Rows are points. Two turns around zero, p and q, are shown by what they do to some points. Where does a point land after both, in the order given? Backwards means that the second turn is done in reverse. Each puzzle has new turns, and all numbers are rounded.

Turn p:
[ 49 -10] -> [ -5 -50]
[-44  -7] -> [-11  43]
[-21  42] -> [40 25]
[ 16 -25] -> [-23 -18]
Turn q:
[-35  14] -> [-30 -23]
[-5 29] -> [-28  10]
[ 40 -43] -> [57 13]
Where do these land?
q, then p: [-22  16] -> [-13  24]
q, then p: [-21 -44] -> [-38 -31]
p, then q backwards: [43 28] -> [-18 -48]

Turn p:
[  3 -19 -12] -> [-23   1   0]
[-17 -12  28] -> [  7 -32 -12]
[ 57  40 -23] -> [16 71 -8]
[-43  -8   7] -> [  1 -39  21]
Turn q:
[ -7  76 -29] -> [67 46 -6]
[40 11 23] -> [ 16 -30 -33]
[  8 -16  -9] -> [-18   2  -9]
[-33 -24  10] -> [-21  -5  36]
[-18 -37 -14] -> [-39  10  16]
[11 -9 19] -> [ -4 -23  -5]
Where do these land?
q, then p: [ 14 -16  -6] -> [-8 -6 20]
q, then p backwards: [-36 -10  -4] -> [-12   8 -35]
q, then p backwards: [-26  -6 -23] -> [ 10   8 -33]
p, then q backwards: [-14  13 -22] -> [-29   0   2]
p, then q: [62 19 55] -> [  9  61 -59]

Turn p:
[-10 -25 -23 -14 -18  -7] -> [ 23  -4 -11  -3  34   6]
[-12  -1  18  17  11  13] -> [-13 -14  -7  18 -18   4]
[ -5  26 -12 -31  10 -20] -> [-20  18  -7 -33  15 -15]
[-13 -34  10  20  24   5] -> [ -9  -3 -14  41   2  21]
[ 3 25 18 -8 -5 31] -> [-13 -24  15 -21 -24   4]
[ 16  -2   2 -14   4   4] -> [-5  5 17 -7  5  9]
[ 24  -1 -28  26 -19 -14] -> [43 26  3  3 -8 -7]
[ -4  12  16   4  -7 -12] -> [ -6  -5   3   3  -5 -23]
Turn q:
[-14   7   6 -21 -16  -6] -> [  2   4  16 -21  17   4]
[-12   3  -6  -4 -19  18] -> [ -5  -3  -7 -28  -2   6]
[-10   1   3  10   3 -10] -> [ 0 -5 12  6 -7  8]
[-18  -7  -3   1 -16  -4] -> [ -4 -11   6 -12   5  18]
[  4 -19  -6  -3  29  -5] -> [-19  11  -5  28   4   1]
[-8  1 21  3 -2 15] -> [ 10  17  -1 -10 -12  11]
[-17   7  -8   6  41  -1] -> [-28  12  17  19 -21  -6]
[ 76   6  -6   8 -18  -7] -> [ 42 -23 -40  19  17 -42]
Where do these land?
q, then p: [-14  19  -5  -8  14   9] -> [ -9 -13  -3  -6   8 -24]
p, then q: [-20  -3 -29   5  -1   4] -> [-20 -10 -18  -1   6 -21]
p, then q backwards: [-15   6 -12  -5  26  10] -> [ -9 -21  -9   0  -1  24]
q, then p: [ 34 -10  13 -12 -21   2] -> [ 0 40  6 -8 -3 17]
p, then q: [ 30   6  21  15 -18  20] -> [ 41   7 -10  -5   8  20]
q, then p: [-29 -36   9  -9  -4 -22] -> [-22 -22  -5   5 -28  31]
p, then q backwards: [ 38  -8  24  16 -12  -1] -> [-11  22  19  12  21 -31]
p, then q: [-23  14   3  -7   1 -12] -> [-20 -12  14   6  12   3]
q, then p backwards: [  0  12 -23   6  13  -8] -> [-7  9 28  2 -1 -3]

Turn p:
[ 24  28  14  20 -35   3   4  -9  -2] -> [ 15 -20   2  15  48  11  -4   5  -5]
[ -5 -32   7  25 -24 -15  -2  28   7] -> [-18 -18 -34   0   0   6 -33  -6  20]
[-70   7  41 -17  21  35  20 -30   2] -> [ -9  24 -13  27 -11 -30  56 -61 -23]
[ -3  10 -25  10 -33 -16  18 -30 -20] -> [ 28  -6  -5  15  11  -6 -28   8 -42]
[-29   9  -4 -14  54  25  16   1  39] -> [-38  31   7  15 -32   5  51   1  -7]
[ 36 -34 -24  22 -20  11 -21   8 -26] -> [ 34 -34 -13 -24 -12  31 -27  10  14]
[ 18 -12 -29 -20 -18  -1 -13  40 -13] -> [  5 -16  28  -2 -23  13 -39   6  26]
[  2  15   7 -18  76   4  22  10 -16] -> [-30  36  36 -43 -14  10  34 -13 -17]
[ -9  23   6   2   3 -26 -38  -7  22] -> [  6  34  -8  10  20 -19   2  23  25]
[ 35 -15   8  -9 -24 -20  -6 -12   9] -> [  6 -33  -2 -11  15 -22 -11  27   8]
Turn q:
[ -2 -30 -15 -21  38   9 -10  41 -29] -> [-14 -21   4   0  27 -11   1 -24 -61]
[ 31 -39 -24 -14 -10 -18  11  27 -15] -> [-17 -27  -1   3   2  49  -2 -22 -29]
[ 18  26 -46  -9  -5   4 -30  24   4] -> [  4 -37 -17 -35  -9 -11   3 -40   7]
[-37  31   3 -18 -12  20  22 -24  31] -> [ 32  46   1 -37  -6 -10  -3  19  16]
[-25  35  32  39  -5   1  35   1 -17] -> [  7  15  13  16 -50 -26   3  45  -3]
[-15 -32  -2 -14 -34 -20 -21 -23 -23] -> [-44  15  15  -6  15  26  30  -4  14]
[  9 -32   7  -5 -11 -21  34  -1 -19] -> [ -8   5  16  19  -6  44   7  10 -21]
[-32  21  30  -2  24  -2 -39  29   3] -> [ -8 -22   1 -15  26 -54   5  31  -5]
[11  1 10 53  4  9  5 -6 40] -> [  7   6 -43  29 -15  -9 -30  17  23]
[ 20   7  32  21 -14  40   3 -41  12] -> [  3  32  15  26 -10 -11 -39  -1  43]
[ 34 -15 -45   2  43   4 -11  -8  -7] -> [ 16 -14 -21  26  14   0   8 -58 -15]
[-11  28  18 -33 -19 -26   2 -20  19] -> [ 24   3  20 -28  11  12  18  27  32]
Where do these land?
p, then q: [-25   0  -5  16   2 -28  25 -17  16] -> [-11  -9  -3  -8 -23 -19  38 -10 -14]
q, then p: [-28  -7  12  -7  25   6  45 -12  -8] -> [  5   5  30 -15  40  27 -12 -15  -4]
q, then p: [ 50  29  -7 -16 -51  18  -4  29  -1] -> [ 25 -38 -19  16 -19 -47  20  -1  42]
p, then q: [ 49  30  -2  24 -40  35 -26 -20  -1] -> [ 13 -16 -15  47  13   3 -58 -22 -30]
q, then p: [ 16  19 -13  23 -39  30 -23  16 -36] -> [ 15  -5 -35  34   2 -54 -12  -9   4]
p, then q: [ 28  16 -20  33 -29  44 -21  31  19] -> [ -9  17 -35  14   2 -19 -68 -14  -9]
p, then q backwards: [  3 -46   7   9  12 -18  16  -6  -5] -> [-15   7 -25  11 -14   8 -11  39  11]
q, then p: [-21 -14  25 -28  56 -16  -2  -7  11] -> [-25  21  18 -56   7  29   4   1 -10]
q, then p: [-30  -3  36  -7  16 -32 -16   8   5] -> [-47  14   9 -23 -13  15 -14 -14   4]
q, then p: [-36 -26 -10 -34   8  -8  -2 -19   9] -> [-12  23  41  -9  -3  10  24  -9 -25]
q, then p: [ -6   1 -23 -14  40 -30   8  -5 -10] -> [ -5 -20   9 -31   1  18   0   0 -41]

Turn p:
[ -7 -16 -19   3  -4   4 -38 -22   9  37  -4   4] -> [  4  14  24 -13  29  -9  10  10  19  -1 -40  12]
[ -2  -2  19   1  40 -16  -5  25 -12 -13   9 -10] -> [  6 -21 -20   2  22   9  13 -18 -17  20  26   7]
[ 14   5   0  53 -15   1  13  26  12  30  -2  11] -> [  2   9  13  42 -10 -12  37  39  -5  -2   5   5]
[ -8   8   0  -6   1   7  11   3   2 -12   7 -64] -> [ 28  17 -22   7  -4  22 -35  -5 -25   7   2  25]
[-11   6 -13 -11  15   8 -14  26   2  31   4  10] -> [-13  -5  25  -7  31 -11   2  15 -16   3   7  14]
[ -7 -25 -12  -5  -6  10  13  23 -16  -2   9 -17] -> [-20  -5  -6  19   3  18 -11  -6 -20 -11  -8  20]
[ -7   6  -3   8   6  19  -8 -24 -13 -16  -6   2] -> [  8   9 -16   1  12 -13 -11 -11   9 -15  -7 -19]
[ -6   2  16 -14  -8  -8   0 -12 -13  -1 -20  15] -> [-7 -6  6 -6 -2  3 -7 -8 32 -5 13 -7]
[-11   2   2  -9  -4   2  14 -76   6 -12   6   6] -> [  6  38  -4 -21 -13   9 -18 -22  27   5 -22 -47]
[-12   4   4  -6 -10 -13  -2   8   6 -21   4   6] -> [-12  -8 -11  -5 -15 -12  -7  -5   4  14   5   5]
[ 23   6   6   2 -15  -7   9  15  -9  -2   2   2] -> [  5 -22   6  14 -19   6   2   9  -3  -4   6  -2]
[ 10  -5 -14  -8   7 -14  11  24  -3 -12 -18  10] -> [-18 -21 -14 -12  -5  10   9  14  -5 -11  15   6]
[  5   7  -9 -12   7  -8  -7   4 -17  -9   7  15] -> [ -9 -26  -2  -8   8  -3  -6   0  -2   3   0 -14]
[ 18   2  22   2 -14  15   2 -20  46   2   4   9] -> [ 19  26  23 -13 -36 -17  19 -12   0  -3  -3  -5]
Turn q:
[-18 -19 -16  22 -14 -22 -20  24 -11  -7 -26  20] -> [-26  -8   4  -3  32  12   2 -17 -19  -5  -5 -40]
[ -4   7  24   1   6  23  14  11 -20   5   7 -23] -> [ -4  13  -3  23 -28 -16   4 -15   0  12 -12  14]
[  7   4   9   5  -5  18   3  13 -19   3  31  -1] -> [ -8 -13   2   9 -31   0 -12  -4   3  20 -13   5]
[  1   8  17  -8   5  -5  29  12 -11  21   9 -10] -> [ -3  -3  -7  -5 -22 -33   2  -9 -10   1  -6  17]
[ 11  -5  16  -8  19   1  -5   9 -10   6  18  -8] -> [ -4 -10 -11  21 -11 -10 -15   7  -4   0  -5  15]
[  1   6  13 -17  25  17  -5  10  -4  14  12 -14] -> [  8  -5  -8  25 -13 -12  -7  -1   7  -9 -17  23]
[  7 -19 -32  12 -14  -6 -13  19  10   7 -31  45] -> [ -5  -7   6 -28  37   5 -22  -7   7 -12 -10 -49]
[  0  21 -13   8   9   7   3 -18  26  -8  -6 -10] -> [24 15 -7 -8  0 13 23 16 12 -5 -2  1]
[-10   5   4  12  17  -2  -2 -49  24  -3   6  16] -> [ 16   1  19   2  -4   4  20  40  13 -17  26  -7]
[  1 -27 -27   0  -1  -4  20 -34  24 -15 -14 -16] -> [ -7  31 -14 -24   6  18   8  10  18 -21  34   3]
[-22  -2  -8 -17  -4   3   7 -19  35  -7   9  -5] -> [ 20   6  10 -13  -8  22  10   0   4 -28  17  15]
[  9  -3 -15  15 -17 -34  -9  22   2 -26 -15  19] -> [-10  -3  -6 -23  30  18  -7   3 -33  12  -4 -26]
[  9   6  30 -23  -4  21   3  -3 -13  -9  -5  -3] -> [  9  18  18  17  -4 -13 -16  -7   0  17   0  22]
[ -4  20  -4 -22   8   4   6  -3 -32   9  16 -14] -> [-14 -11   5   4  -7 -11  11  -3  11  12 -17  37]
[ 12  -2   1  18 -30 -21 -30   6  -2  10 -10   4] -> [  4 -24  -9   0  24   4  -1 -14  -8  23  15 -26]
Where do these land?
p, then q: [ 26  15  14   4   4 -11   5  11  17  14 -17   9] -> [  3  -1  -6 -15 -29  -6 -26  -6 -16   9   2   9]
q, then p: [  1 -15 -25  24 -22 -12   6   1 -21 -24  27 -32] -> [-31  34  24  12  16  -9 -34   5 -10 -10 -16   0]
p, then q: [ -6 -17   4  -3  13   1  21  -1  -2  17  11 -13] -> [  3   7  15  15 -16  -9  11   4  18   8 -14  -2]
q, then p: [  5 -14  -9   4  14 -29  16 -25  33  16 -18  19] -> [ -3 -31 -20 -19 -11  13 -12 -12 -38  20   6   7]
q, then p: [ 12   6  18 -26  11  14 -23 -19  17   9 -23  -4] -> [ 22 -14  -6  -7  -5 -10  41   7 -15   9   3 -18]
p, then q: [ 12  16 -23  -5 -17   9  -4   8  18  -9  10  17] -> [-16  -5   0  -2  19  -2  -4 -25 -27   9   6   8]
p, then q: [-19 -20   5  -5  -2 -17 -14  16 -24   2   8 -21] -> [ -3  -6  12  10   4  -6  -3  14  25 -24  -1 -30]
q, then p: [  4  -6  22  17  17  15 -19   3  12 -11  25  25] -> [ 19 -15  -6  33  -4 -12   8  -2  -1 -12  -7  33]
p, then q: [  4  24  14  14 -28  -3 -13 -23  -2  13   3   6] -> [ 30  -4 -29   0   5  -8  -2  -5 -17   9  17 -14]
q, then p: [ -4   7   6 -24   7  -7  29   5 -16  -8  19   9] -> [-24 -20  12   0  -2 -11  -6  -7  30   4  13   1]
p, then q: [ -6   3  14  -8 -16   2 -15   4   7  25  -9   1] -> [ 21  -7  10   4  -3 -12 -12  11 -20  -3   7  -9]
p, then q: [ 16 -29 -31 -14   0  17  16  13 -15 -24 -12  12] -> [-31  30  24   4   8  36   4 -11  -3  -7  -3   6]
q, then p: [-22  13 -21  15  31  16 -18  -7 -12   2 -13  -1] -> [ -2  30 -27   4 -11   0  14  10  -7 -12  30   9]
p, then q: [-24  16  11   6 -12   8  13  14 -13 -22 -10 -27] -> [ -2 -34  -1  -2   4  30   4  15  11  11  -6 -21]
